Each wall is flat, endless, passes through zero and stands at right angles to its row. A trip goes straight from one point to another. List the walls that it crosses, first one first.
In the rows, zero is written as 128.

Walls:
(1): [112 139  89]
(2): [ 97 161 141]
(3): [103 101  98]
Trips:
[173 102  78] to [148  79 141] -> 1
[ 52 163 177] to [138 147  90] -> 1, 3, 2
[156 107 162] to [118  91 116] -> 3, 1
[162 159 154] to [153 143 139] -> 2
[164 101 145] to [ 87 116  91] -> 3, 1, 2
[143 122 117] to [121 144 156] -> 3, 1, 2
[122 146 102] to [100 160  98] -> none
[ 81 113 109] to [105 101  91] -> 2

Walls:
(1): [153 173 131 140 115 120 153 128]
(2): [187 140 132 167  90 101 154 155]
(3): [ 41 120 103  76 111 143  68 126]
(4): [118 143 102 159  91 188 163 161]
Trips:
[ 90 106 131 113 111 134 170 124] to [ 85 145 159  74  96  93 143  81] -> 4, 1
[118 126  97 175  72 120 127  75] to [102 127 112  71  36  57 125 138] -> 4
[146 100 135  93 194 116 106  87] to [104 134 150 135 103 101  86 133] -> none
[172  82 150 163 155 125 135  94] to [123 102 122 139 120 156 134 162] -> 4, 3

Walls:
(1): [110  89 109 150 120 198 165 127 132 109 108 116 152 100]
(2): [174 120 113  77 133 101 110 188 117 141  72 133 156 139]
(3): [ 87 106 124 115 121 166  79  73 145 114 153 138 105 152]
(4): [114  95 136 110 122 144 115  53  96 142 149  84 101 115]
(5): [112 173 165 125 128 132 127 160  73 168 140 120 116 113]
Trips:
[129  92 109 139  89 130 134 124 161 108 118 156 178 138] to [ 85 110 116 122 137 139  91 148 179 133 147 140 137 180] -> 2, 1
[158 125 117 165 107  81 149 109 120 133 116 129 151 129] to [159 173 151 130  54 156  86 155 141  94 176 132  93  97] -> 2, 5, 3
[197 210  74  90  64  61 122 133 126  88 180 152  89 169] to [112 133 128 168 153 161 129 138 149 174 145 124 126 143] -> 5, 2, 3, 1
[126 133 123 119 148 100  77 130 120 140 100 130 161 124] to [155 149 180 158 130 116 135  89  74 157 158  94 169 103] -> 4, 2
[147 183 128 114 189  80 167 160 134  99 136 160 103 142] to [131 125 128 136 115 148 140 131 151  77 134  96 159 137] -> 5, 1, 2, 3
[157 168 101 185 147 122  46 151 125 168 113 115 114 131] to [137 203 153  98 184 120 174 117 119 114 168 180  98  82] -> 2
[159 124 154  84 180 138 135 146 121 152 156 130  75 126] to [ 94 162 108 145 158 126  72 157 130 150 125 153 117 138] -> 3, 4

Walls:
(1): [122  98 138 137 152 146 102 106 145 132 132 169  75  93 171 180 134  98
 116  76  85 112 194 142 123 156 131 125 117 117  96 158]
(2): [107 133 159 113 112 113 137 138 148 121 136  96 102 147  73 122 131  98
 198  99 174 176 105 165 105 134 134 108 141 136 121 100]
(3): [ 83  59  49 167 149 112  82 128 176 140 101 129 116 156  53  91 140 106
 153 123 144 118 105 115 149  86 141 132 117  91  94 143]
Trips:
[140 129 129 129 173 101 136  86 143  64 110 132 141 129 142  59 148  69
  77 124 196 128 132 121 136 123 128  73 102 128 138  80] to [109 127 130  99 134 144 180 128 171 130 133  97 112 129  80 132 118 154
 150 111 157 124 173 189 180 151  97 126 125 127 124 129] -> 1
[132 143 139 171 155 119 149 136 159 177 117  50 103  92 141  66 111  82
 100 128  96 139 120 164  87  78  85 160  84 172 117  90] to [ 88 185 144 182 156 141 149 108 123 157  71 123 110 114 172 151 100 100
 148 146 120 185  76 128 140 131 109 171 100 116  95  77] -> 3
[193 136  98 142 114 137 145 121 127 107 102 156 110 170 153  96 132 195
 139 129 135 129 105 141 127 183 105 127 121 113 133 117] to [131 149 140 131 176 131 204 129 162 144  87  66 126 156 123 143 186  69
 143 127 132  97 203 115 117 144  88 131 100 142 142 109] -> 2, 1
[127 111 124 125 115 138 150 131  60 145 131 145 131 122 192 107 130  95
 133 103 139 151  95 133  77 126  92 114 119 158 149 118] to [186 179 107 181 129  93 112 176 112  98 141 187 101 125  63 137 143 141
 121 145 108 112 133 148 201 158 168 141 160 184 158 129] -> 2
[150 167 189 106 120 125 107 118 104 125 153 119 152 132 149 195 109 112
  96 104  62 151 145  94 119 162 106 132  74  65 106  94] to [126 128 132 122 158 143 150 124 179 111 145  88 169 126  70 109 127 165
 116 122  92  93  71 143  60  95 152 124 117  97 193 134] -> 1, 2, 3
[189 134  85 127 170 121 105 124 104  73 152 117 122 148  84 152 109 109
 176 128 126 175 140 105 107 122  89 100 149  99 139 117] to [168 141 115 100  97 108 105 148 121  93 113 141 114 120 142 106  95 135
  84 144 173 146 146 148 145 138 108 143 153 109 159 133] -> 3, 2
[ 69 125 119  85 122 110 105 150  95 117 163 180 110 117  85  74 182 122
 132 130 122 100 180  86 161  85  73 114  91 101 180  66] to [191 108  91 104 131 118 147  76 132 100 187 132 132 150 114  94 132 150
 131 128 134 143 153 143  99 137 119 141 116 156 209 113] -> 3, 2
[149 101 153 128 122 125 153 107 112 130 136 104 138 167 168 122 146 104
 129 138 107 121 108  80 113 112 143 147  86 136 130 143] to [171 118 114 140 183 151 151 104  68 112 179 150 113  57 109 153  59 163
 121  95 159 122 159 137 110 126 129 109 167 133  81  97] -> 1
[142 134  65 131 167 146  88 150 149 162 176 137 165 143 120 130  79 110
 103 126 122 172 174 146 131 127 121 126  93 175 117 151] to [117 107 123  56 101 163 198 115 106 137 128 117 115  78 156 153 100 147
 197 141 143 128 138  76 140  68 140  78 156 121 160 137] -> 3, 1, 2
[205 136 122  97 154 113  92  64 155 117 142 140  86  98  95 163  97 128
 157 150 114 181  78 151  80 111 127 123 168 153  60 154] to [124 112 126 157 142 164 118  84 112  78  97 126 125  91 124 132  88  89
 163 173 126 134 128 142 168  96 152 110 113 157 112 114] -> none
[170  97 110 186 136 116  70 166 145 134 139 116 147 132 148  98 152 141
 164 170  94 122 102  81 117  85 126 163 176 176 108  94] to [ 90  80 143 129 100  79 117 151 158 128  88  87 114 120 126 124 128  58
 164  91  83 108 156 116  94 130 107 104 136 103 139 171] -> 2, 1

Walls:
(1): [124 140 145 185 164 192 139 114 187 174 159 129 209 114 128 180 162 106
 119  98 160 121 118 151 104 115 173 131 122 100 183 121 168  88 119  69
 182 153 171 126 106 129 111 129 115 158  93 145]
(2): [166 139  48 123 100 123 148 141  76 113  86  73 161 112 123 121 121  67
  75  85 132 161 130  80 142 158 191 133  71 163 151 120 124 146  98 126
  95 126 168  87 119 154 170 105 102 183 115 170]
(3): [145  88 117 123 149 142 153 152 120  21 144 114 127 139 189  93 141 117
 159  76 142 126 140 175 169 112 128 158 153 159  88  91 124  97  95 160
 157 129 124 160  69 114 121 154 120 107 108 153]
(4): [133  69  77 170  99 145 151 109  92 107 168 181  95  96 140  95 146 129
 169 148 132 123 121  94 129 112 143  79 128  99 130 102 107 111 110 101
  81 153 121 135 137  96  52 156 139 185 132 118]
(5): [142 150  89 150  83 146  93 167 151 133  95 161 136 121 183 148 157 129
 104 136  76 177 107 159 103 109 110 150  91 145 149 127 121 153 137  97
 144 158 165 128  47 141 125 108  90 163 171  96]
(6): [ 91 135 129  85 129 122 132  90 187 159 134 145 140 175 104 136 114 161
 142  73 125 125 109 101 107 139  91 109 136  96 100  97  84  92 109 181
 143 110 116  94 118 136 136 137 133 117 140 112]
Trips:
[128 138 113 199 143 126  96 130  93 163 136 141 150 124 138 133  76  89
 159 131 182 131 185 130 131 125 132 143 138 111 160 154 115 133 158 135
 107 146 148 105 142  99 121 104 170  78 164 121] to [113 158 116 157 129 132  55 106 116 104 118 156 141 132 139  96  99  78
  91 124  85 124 158 101 137 104 129 126 120 157 138  77 128 110 143 142
 182 142 131 142 121  94 178 123  92 176 118 132] -> 2, 5, 4, 3
[165 108 121 113 145 107 134 162 103 133 100 132 129 111  84 158 161 119
 132 110  44 194 172 174  84 140 177 131  84 135 139 184 110  66 192 176
 133 135 183 133 144 120 134 120 157 124 123 147] to [126 171 144 131  77 139 124 109 142 131 140 135 162 155 134  62  73 176
 163 124  71 148 131 117 126 162 158 121 145 123 163 160 137 169 122 161
  67 175 169 161 144 136 155 155 132 110 124  82] -> 1, 6, 2
[175 116 196 103 176  98 166 122 177 116 132 147 188 100 178  83 129 139
 120 124 122 192 189 129 105 113 107 170 109 108 158  87 127 122  75 151
 139  95 111 129 136 144 127 129 146 122  92  85] to [122  98 109 134 113 149 117 132 103 154 120 142  95 124 135 168 147 139
 132 145 159 170  78 167 122 169 158 162 118 238 126 110 192 129 121 106
 139 184 116 161 178 153 144 154 174 156  88 177] -> 6, 2, 5, 4

Walls:
(1): [144 150 123 141 111 104 112 109 162  71 103 170  97 126 178  93 140 149
 162 151 160 134 135 132 101 161 108 150 159 105 157  88 120 142 109  93
 103 106 125 104 142 131  74 146 194 109 162 220]
(2): [ 57 133  64 148 125 138 114  84 107  82  92 153 164 164 143 160 131 102
 109 178 175 167 123 116 132 177 130 160  83 153 149 166 153 151 133 106
 127 193  96 108 108 151 149 133 170 113 118  90]
(3): [107 119 111 137  97 148 144  46 130 103  68 156 157 125 167 158 121 145
 126 103 124 127 126  93 137 138 111 120 150 155 114 130 120 129 141 158
 154 118 104 150 131 121 163 107 155 123 154  77]
(4): [157 158 146  90 101 137 117 170 130 169 137 118 150 111 151 116 149 167
  89 109  72 145 144 154 121  93  52 150 152  86 186 173  90  91 130 115
 152 127 107 100 112 112 163 147  97 142 148 171]
(5): [108 166 133 146 127  96 156 129 110 146 111  74  84 179 125 160 153 119
 107 165 113 109  95 107 126 140 119 102 137  70 150 116  83 136  89 104
 118 188 151  81 127 120 133 105  96 131  91 115]
(6): [ 90 110 160  87 159 120 124 173 128 140 170  93 125 127  85 145 163 138
 104  84  90 114 106 117 136 155 122 147 103 133 124  88 119 176 165 107
 112 136 126  99 192 165  95 157 103 100 144 150]
(7): [ 76  90 123  98 109 148  85 156  53  65 148 107  84 177 132 193 161 119
 136 105 152 102 142 140 121 167 174 156 144  82 120 145 103 160 130 157
 157 148 176 180 123 130 174 175 128 124 102 156]
Trips:
[149 170 144 157 117 128 124 110 132 127 110 123 112 103 131 153 101 157
 119 138 173  95 113 135 116 170 150 106 175 144  97 140 116  83 178 109
 168 156 108 110 107  91 138 155 147 131  88  83] to [116 140 137 123 126 120 102 192  98 102 141 137 173 144 137 146  77 132
 122  91  91 142 155 103 149 151 132 121 134 158 116 177 181 126  75 156
 158 124 133  83 119 120 128 140 125 160 145 131] -> 7, 5, 4, 3
[ 93 112 105 107  84 115  75 152 123 179 155 146 186 110 105  93 184 131
 167 175  90 132 132 153 111 131 106 138 118 129 153 150  90 109 160 193
  65 144 117 157 138 123 111 132  82 130 190 143] to [115  92 155 143 110 138  85 104  75 122  91 155 119 131  87 160 141 188
 135 118 149 151 187 125 148 123 102 118 149 105 142 133 154 112 123  54
 152 119 137 129  80 146 136 173 117 115 152 166] -> 7, 1, 2, 6, 3
[158  94 104 100 108 135 149 167 148 129  77 129 127 141  92  91 149 138
 102  68 123 141 122 128 160 141  86 107 147 190 125 139 104 163  58 126
  90 133 105 133 115 133 140 111 101 174  80 136] to [ 65 164  81 145 125 154 202 107 125 135 103 146 108 113 111 109 125 160
 178 139 116 133 129 126 193 116 123 135  73  73 141 146 168 100 161 188
 103  57 134 144 197 137  96 167 116 138 131  90] -> 5, 4, 2
[107 110  94 174  94  77 116  92 147 176 190 182  96 151 115 160  89 170
  99 154 112 146 163 102 162 137 109 130 141 156  89  79  78 134  68 136
  97 130 172 103 113 133 118 129 131 164 133 140] to [117 160  80 111 141 106 197 107  83  89  86  95 100 162  81  88 139 143
 120 153 141 150 147 103  96 114 128  63 107 188 150 126 147 122 120 156
  67 140 102 172  94 107 151 104  99 167 150 163] -> 2, 1
